Each row of a before or after table is a point. One or more steps were done to the points. Then noise was added and the rows were shuffled. The steps act on columns, c1 being the first. Name the steps. A step turns or swaps two columns, mirrors them in a line or flattens them onto one, adds a multiple of one to another, or multiplies or shifts one. Angles are multiples of 10 degrees, from the lower column toward the higher: turns from -170 to 170, lines from 10 to 170 but not 90. Use the fewest steps. Two steps may share a column if one is a turn and the other turns, adds or multiplies; they go together, in the order done. Otherwise the lowest column goes first.
In the rows, 128 means zero.

Before (11 x 2):
[[148 125]
 [134 110]
 [122 158]
 [107 127]
 [ 99  94]
 [135 177]
 [115 161]
 [141 166]
 [111 132]
 [166 176]
 [164  92]]
After (11 x 2):
[[138 110]
 [112 126]
 [112  86]
 [163 134]
 [158 136]
 [154 158]
 [ 80 141]
 [141 116]
 [116 145]
 [168 159]
 [152 185]]
Steps: mirror c1 and c2 in the line at 60 degrees

Before (10 x 6):
[[131 103 113 171 152 110]
 [112 105 152 146  70 100]
 [160 167  89 140 144 110]
 [169 102 145 111 126 142]
 [110 156 104 150 146  82]
 [129 119 108 185 174  94]
 [117 142 161 145 102 103]
 [116 127 112 158 154  63]
 [149 126 139 127 138 156]
 [144 162 143 156 121  92]]
After:
[[ 92  82 167 160  99 122]
 [156 126 142 154 138 166]
 [111 128  97 128 139 130]
 [124 130 180 165 103 119]
 [122 129 158 173 146 155]
 [114 103 195 146 101 138]
 [182 100 148 123 152 163]
 [104 123 107  98 164 138]
 [ 98 143 158 169 142  98]
 [105  80 152 134 113 122]]
Steps: turn c1 and c5 by 130 degrees; turn c2 and c4 by 50 degrees; turn c3 and c6 by 110 degrees

Before, 14 rows:
[[166 157 178 143 106 139 149 138 113 137 120]
 [111 143 132 154 124  97 110 123  88  80 154]
 [110  81 144  82 132 154  79 116 137 150 117]
 [ 81  72 181 105 103 111 122 102 162 173 139]
 [ 88 144 133 107 119 116 127 130  74  90 156]
 [ 84 101 154  82  92 110  84 128 177 125 142]
 [167 121 142 144  90 139 136 151 131 171  75]
 [131 141 118 143 142  87 132 122 123  94 151]
 [163 134 158 141 108 167 131 163 115 142 175]
 [128 103 154 165 105 148 121 136 156 117  93]
 [101 113 153  78 131 131 115  99 140  97 148]
 [106 129 123 148 127  91 180 151 117  92 128]
 [ 75 161 107 129 119 113 138  97 115  96 172]
 [109 178 138 166 155 113 131 158 116 101 135]]
After:
[[106 127 124 159 129  91 181 152 119  92 128]
 [131 141 118 150 144  87 131 120 121  93 153]
 [163 136 158 150 109 168 130 162 115 142 177]
 [107 178 135 177 157 112 131 158 116 101 135]
 [167 159 181 155 108 140 149 139 113 134 119]
 [109 144 131 164 125  99 109 125  86  79 153]
 [ 80  72 182 114 102 110 121 103 160 174 139]
 [103 114 151  87 128 133 115 101 140  98 149]
 [129 101 157 178 105 147 120 135 157 117  93]
 [111  82 144  91 129 156  77 113 136 150 118]
 [ 85 101 151  89  91 110  83 128 176 124 144]
 [164 121 142 152  88 138 136 152 130 170  72]
 [ 87 144 131 117 119 118 128 132  77  92 153]
 [ 76 161 110 141 120 113 139  95 118  96 172]]
Steps: shift c4 by 10

Before:
[[140 166  99 137 143 173 124 120  89  98  51 107 133 119 125 148 101 137
  146 115]
 [124 136 101 131  95 157 138 113 118 188 143 151 162 144 116 106 124 113
  155  97]
 [156 117 127 159 118 114 122 134 130 184 148 158 161 141 141 145 103  99
  144 108]
 [180 116 128 160 127 139 136 136  96 180 132 171 125 128 133  92 148 110
  151  95]
 [145 116 111 136 118 101 106 115 106 149 145 140 163 133 123  83 125 111
  117 124]
 [102 116 113 139 144 158 138 128  86 133 107  92 104 119 130 144 113 128
  132 118]
 [131 154  86 135 108 123 147 164 103 115  46  68 107  92  93 145 136 120
  120 143]
 [137 144  87 150 181 122 167 107 112 141  69  81 138 100 129 145 151 128
  124 106]
 [122 155 115 120 154 146 149 131  98 100  59  75 121 140 114 155 153  79
  132 123]
 [112 107 128 130 121 133  95 100 112 188 117 174 158 113 141 129 139 115
  177 131]
 [159 129 134 145 101 150 137 121 120 148 152 114 161 116 147 116 144 116
  159 140]
 [106 151 140 110 106 111  81 173 160 117 119  42 149 179 171 108 164 149
  163  63]
 [127 149 123  81 121 151 167 139 106 116  38  74 116  96 149 129 100 105
  126 128]
 [136 164 137  92 118 146  76 126 174 124 101  45 103 163 132 133 146 148
  132  93]]
After (14 x 20):
[[183 115 127 161 113 140 135 135  95 180 131 167 126 126 132  91 111 112
  145  95]
 [120 168  96 134 128 176 124 120  87  97  50 107 132 118 125 146 101 137
  151 114]
 [133 118 128 160 108 115 124 133 130 184 149 158 163 140 142 141  92  99
  135 106]
 [123 135 101 130  85 157 139 111 117 188 145 150 162 147 114 110 128 114
  128  98]
 [138 156 113 121 143 148 150 129  96  99  60  77 121 138 114 154 150  79
  149 121]
 [139 118 109 136 125 103 107 115 105 149 144 142 163 132 124  83 115 111
  112 125]
 [147 166 137  92 118 147  76 124 176 124 100  44 104 164 131 132 137 149
  124  95]
 [122 106 128 130  90 133  96  99 110 188 116 174 163 114 142 130 148 114
  163 130]
 [161 128 134 145  87 151 137 123 121 147 152 115 162 116 148 117 122 119
  131 139]
 [110 147 122  81 122 150 165 138 105 116  36  73 115  96 149 128 108 102
  121 130]
 [ 97 116 115 138 136 159 142 127  89 134 107  90 101 120 130 143 133 128
  143 118]
 [149 142  85 150 172 122 167 108 115 140  70  82 137  99 131 145 140 127
  158 107]
 [136 150 142 108  89 112  80 173 158 118 120  39 148 179 171 111 170 148
  141  61]
 [135 154  89 135 119 125 149 164 102 117  44  70 106  90  91 146 131 122
  111 144]]
Steps: turn c1 and c17 by -40 degrees; turn c5 and c19 by 40 degrees

Before (13 x 48):
[[128 125 111 121  97 128 163  89 137 137 132 135 176 160 140 141 155 142
  185  97 108 110 127 105 158 152  98 153 149 150  92  95 119 130 150 104
  124 117 127  77 107 131 121 148 164 138 168 129]
 [127 117 147 112 146 142 144 129 110 148 118 119 152 149 157 156 138 132
  142  91 125 169 134 143 158 178 129 150 155 160  96 110 115 155 123  88
  148  97  80 115 137 124  95 143 147 145 129 123]
 [196 152  90 205 150  87 140 140  69 126 121 131 109 147 103 113 118  89
  135 114  99 118 190 129 105 133 145 123 125 108 178  91 152 152 139 186
  109 173 152 150 110 163 140  97 103 102 106 125]
 [142 106 135 173 163 125 169 123  57 153 113 198  88  92  89 149 168 106
  112 124 151 171 172 138 123 121 189  63  88 116 138 154 153 160 136 181
  119 137 130 119 146 170  83 112 133 102 111 134]
 [164 127 177 155 165 131 137 102  43 152 103 158 130  94  92 117 161 120
  119 127 152 154 118 139 111 145 163  94  86 122 152 151 113 158  98 160
  124 133 134 119 170 153 123 131 137  77 123 110]
 [159 159 125 130 112 113 174 153 116 123  84 164 169  86 100 133 125 125
  132  77 122 109 106 157 140 115 140 100  90 129 117 159 137 149 173  85
  107  92 142 134 111 114 104 112 135 121 158 163]
 [138 134 107 103  98 148 138 119 132 138 142 114 139 156 143 153 108 122
  172  87  92 141 129  81 143 150 101 187 117 130 120 114 130 112 131  99
   96  94 101 112 117 141 143 109 134 136 170 177]
 [ 97 124 124 120  99 141 148 129 103 145 133 132 175 140 167 133 130 145
  168  78 102 112 136 109 154 129  98 146 128 117  96  83 150 139 154 107
  120 102  84 146 117 101 147 111 162 106 155 138]
 [163 133 150 148 127  74 126 158  50 124 134 154  82 112 105 130 140 111
  140  88 114 142 144 105 114 148 165  89  81 112 168  92 143 141 129 153
   97 172 150 119 111 163 103 133 125  87  72 115]
 [111 161 109  87 127 149 173 134 129 123 146 127 167 147 121 156 127 125
  147  80  84 127 133 121 135 157  91 153 123 138  83  97 122 116 157 133
  127 126 120 111 132 120 166 124 138 138 118 138]
 [124 162 114 116 123 103 168 136 105 135 119 144 136 135 120  99  95 145
  169  79 100 135 124 146 149 163 114  99  89 155 100 132 127 124 169 133
  124  83 154 139  91 120 120  90 149 109 194 160]
 [106 112 130  92 102 137 132  93 101 187 131 122 174 131 138 158 146 163
  118 106  97 150 155 124 137 173 163 143 131 128 138 123 129 156 111 121
  146 100 115 104 127 133 136 150 168 159 122 124]
 [177 100 173 129 139 104 136 120  58 158  68 172 107 105  83 136 167  93
   98 111 137 144 185 178 141 150 178  86  85 111 141 154 135 164  99 198
  108 154  96  84 137 138  93 110 145  85 110 109]]
After:
[[107  89 130  92 135 138 131  92 102 187 131 121 174 131 137 159 146 164
  119 107  96 149 155 124 137 173 162 143 131 126 139 122 130 157  99 121
  147 101 116 119 126 133 137 150 168 159 122 123]
 [158 205 125 130  80 113 175 154 117 122  84 163 167  85 101 134 124 125
  133  78 122 108 107 157 139 115 140  99  89 128 117 159 137 148 127  86
  107  91 141 131 111 114 104 112 136 121 159 164]
 [128 120 111 121  97 128 163  89 137 137 132 136 175 159 139 140 155 143
  185  97 108 110 128 106 158 151  98 152 149 150  92  95 118 131 106 104
  124 115 127 108 108 132 120 147 163 137 167 130]
 [176  59 173 128 159 104 136 120  58 159  67 172 107 106  83 136 166  94
   98 111 138 145 186 178 141 150 180  87  85 110 142 155 135 163 129 198
  108 153  96 110 136 138  92 109 144  86 111 108]
 [165 126 176 155 168 131 136 102  43 151 102 158 129  95  92 117 161 120
  120 127 152 155 119 139 112 146 163  93  86 122 151 152 113 157 152 159
  123 134 134 126 170 153 122 131 137  76 122 109]
 [142  73 135 173 132 126 169 124  57 153 113 197  88  92  89 148 168 106
  113 124 151 171 172 138 122 121 189  63  91 115 139 153 153 160 165 181
  120 136 131 124 147 170  83 112 133 103 111 135]
 [195 188  90 205 125  87 141 140  69 127 122 130 110 147 103 114 119  88
  135 114  99 117 189 130 105 133 145 122 125 108 178  92 153 152 153 186
  109 174 153 137 110 164 141  97 102 103 106 126]
 [112 211 110  87  99 149 173 134 128 123 147 127 166 146 121 156 127 124
  146  79  84 128 134 122 135 156  91 153 124 138  83  96 121 117 137 132
  127 127 120 120 133 120 167 125 138 138 117 136]
 [127 101 146 112 139 142 145 129 109 147 117 120 152 150 158 157 138 132
  142  91 125 169 135 143 159 178 129 150 155 159  95 110 115 154 143  88
  147  97  80 123 138 124  95 143 147 144 129 122]
 [124 213 114 115  86 103 167 137 105 135 120 145 135 134 121  98  95 145
  168  80 100 135 125 147 150 163 113  98  89 155 100 132 128 124 138 133
  124  84 153 133  92 120 120  89 149 110 194 162]
 [ 97 117 124 121  93 141 148 130 104 144 132 132 175 141 167 133 130 145
  168  78 102 113 138 111 155 128  99 147 128 116  97  83 149 140 110 108
  121 102  84 135 117 100 146 111 162 106 156 138]
 [164 140 149 149 126  74 126 158  50 125 134 154  82 112 104 129 141 112
  139  89 114 142 143 104 114 148 166  89  82 112 169  92 143 141 129 153
   97 172 150 124 112 164 104 132 126  86  72 114]
 [139 143 107 104 114 149 140 120 132 138 142 115 139 157 143 152 108 121
  172  87  92 140 130  82 143 149 101 187 117 130 120 115 129 112 100  98
   96  93 101 122 117 141 143 110 134 136 169 178]]
Steps: multiply c2 by 2.5; turn c5 and c35 by 70 degrees; multiply c40 by 0.4

Before, 11 rows:
[[130 117 163 158 133 149 105 134 143 107  67 129 104 133 125 174 146 142
  117 117 196 144 139 118 125 133 117 151 124 157 122 145 121 172 134 114
  154  83 113 127 116 144 126 153 131 205 125 138 123 124 109 144 141 119
  101 144 142 115  33 138 100 149 126 151]
 [137  92  97 128 136 127 115 132 133 114 163 125 141 130 145 103 107 140
  141 126 113 142 128 132 133 139  99 138 116 143 172 117 149 137 131 118
  126  95 118 101 173 164 145  92 133 130 133 124 132 107 115 140 119 115
  151 105 137 141 118  94 117 138 110 152]
 [109  98 117 144 133 144 106 131 127 127 119 150 142 160 139 114 134 151
  152 113 135 117 165 139 137  96 136 139 136 118 109 118 111 131 125 101
  154 132 172 127 112 166 146 165 135 211 132 154 138 140 129 139 133 119
  105 149 135 121  86 106 143 127 121 145]
 [115 100 105 129 122 178 115 149 134 129 109 124 100 136  90 123 143  70
  152 146 106 143 125 156 150 132 114 106 171 139 117 138 126 137 112 134
  149 149 129 122 111 143 133 150 138 133 136 118  94 101 135  42 118 124
  136 129 133 141 122 153 129 149 129 120]
 [134  96 108 125 103 148 177 129 114 127 163 132 105 134 164 122 140 100
   83 109 112  86 137 104 149  83 116 136 117 127 112 116 129 152 138 127
  140  93 104  90 118 161 111 145 129 105 126 148 134 120 111 143 125 125
   96 149 145 122 131 122 151 106 145 147]
 [121  92 143 123 104 158 106 128 123 124 127 123 140 104 142 151 128 107
  148 106 140 145 182 244 124 106 131 150 114 124 124 136 116 134 132 134
  149  93 107 119 124  81 121 138 137  93 141 128 130 138 103 124 122 114
  125 158 143 128 129 138 146 153 110 149]
 [119 106 103 119 123 124 105 127 143 122 136 143 100 152 164 131 137 154
   98 131 109 137 128 141 124 139  99 153 106 127 130 145 110 127 138 121
  130 110 187 127 109  78  45 121 139 147 140 120 131 138 113  94 145 132
  150 155 136 138 135 123 154 151 109 136]
 [145 145 134 121 125 130 120 142 145 117 145 123 142 134 121 148 108 116
  154 125 138 106 119 133 160 133 110 148 122 129 117 133 140 135  99 143
  147 140 116  99 110 164 146 104 112  93 134 121 129 114 120 107 133 121
   95 143  75 109 117 154 147 150 135 147]
 [140  87 105 150  99 129 104 126 145 116 141 126 102 151  69 146 128 157
  148 114 249 142 146 110 144 129 118 145 106 122 152 142 130 139 126 122
  123  86 110 104 135 159 115 160 138 126 137 117 120 120 104 132 126 115
  112 107 145 127 108 110 155 138 116  74]
 [118 106 124 141 107 139 104 132 135 128 148 122 113 140 128 108 119  87
  124 173 112 145 130 108 162 128 138 106 113 138 122 145 122 131 132 127
  146  98 178 111 208 166 119 163 115 143 114 124 119  91 196  77 160 119
  141 150 114 111 121 147 139 150 114 124]
 [154  91 116 120 109 129 107 186 108 123 133 130 102 134 143 109 120 152
  138 102 113 131 137 109 158 137 109 141 108 123 115  97 108 143 139 141
  133 107 111 123 121 148 140 136 101 115 127 120 134 123 114 138 116 125
  115 143  86 130 101 118 106 128 123 122]]
After:
[[136  92  96 128 136 126 116 132 132 114 162 126 141 131 145 103 108 140
  141 126 113 141 127 133 134 140  99 138 116 144 172 119 149 136 131 117
  126  95 119 101 169 165 145  91 133 130 133 124 131 108 115 139 152 115
  149 106 138 140 118  94 118 138 111 152]
 [119 105 102 118 122 124 105 127 143 122 137 143  99 152 163 131 136 154
   99 131 109 137 127 141 125 140  99 152 106 127 129 145 111 126 138 120
  131 109 188 127 116  78  46 121 140 148 140 120 131 138 114  94 106 132
  150 156 136 138 136 123 155 149 109 138]
 [144 145 133 125 126 131 121 142 145 117 145 121 141 134 121 147 108 117
  154 125 138 107 119 133 160 134 109 149 124 130 115 133 140 134  99 144
  147 140 116 101 112 165 146 103 113  93 135 121 130 113 122 108 118 122
   96 143  76 110 119 153 148 150 134 147]
 [109  98 118 133 133 144 106 130 126 128 117 150 142 161 139 114 133 153
  152 113 135 117 165 139 137  96 136 139 136 117 109 118 111 131 124 101
  155 131 172 128 115 166 147 165 135 211 132 154 138 140 129 139 118 117
  105 149 134 121  86 106 141 126 120 145]
 [132  96 107 123 102 149 178 130 115 127 163 133 105 134 165 122 140 100
   83 109 110  85 137 104 149  85 114 136 116 126 112 116 129 152 137 126
  140  93 105  90 117 162 111 146 129 104 126 149 135 120 113 142 128 126
   95 148 145 121 131 121 151 106 144 148]
 [140  87 104 145  99 129 103 126 144 116 141 124 102 151  70 147 129 158
  148 114 249 143 145 110 143 129 118 144 106 123 152 141 131 141 125 121
  123  85 110 104 134 159 115 159 139 127 137 118 120 120 105 132 131 115
  113 107 147 128 108 110 155 139 116  74]
 [118 106 123 142 106 138 103 131 135 127 149 123 114 140 127 109 119  87
  124 173 112 145 131 109 163 129 138 107 113 137 122 144 122 131 131 126
  146  98 177 111 213 166 119 164 115 143 114 124 120  91 196  76 125 119
  141 149 115 111 121 147 139 149 115 124]
 [116 101 106 131 123 179 114 150 133 130 109 124 100 136  90 122 143  71
  152 146 106 142 125 156 150 132 115 105 172 139 117 138 126 138 112 134
  148 149 129 122 109 141 133 150 137 133 136 117  94 101 135  42 133 123
  135 129 132 140 121 152 130 150 129 119]
 [130 116 164 154 134 150 104 134 143 106  66 128 103 133 124 175 146 142
  117 117 197 144 140 117 124 134 117 150 125 158 122 145 121 172 134 114
  154  82 113 127 120 143 125 153 131 206 126 138 123 123 109 146 110 118
  102 144 142 117  33 136  99 150 126 150]
 [155  91 116 117 109 130 106 187 108 124 134 130 102 133 143 109 120 153
  138 101 113 130 137 109 159 137 109 141 108 124 115  97 109 142 139 140
  134 107 110 123 116 149 140 135 101 116 128 119 134 122 114 138 137 124
  114 143  86 129 101 118 106 129 122 121]
 [120  91 142 106 104 159 105 129 122 124 127 122 140 104 143 151 127 108
  148 106 140 145 183 245 123 107 131 149 114 123 123 136 116 133 132 134
  150  93 108 119 123  81 120 138 136  94 140 128 129 138 103 126 131 112
  124 158 143 129 128 138 145 152 109 148]]
Steps: add -0.3 times c23 to c4; mirror c41 and c53 in the line at 10 degrees
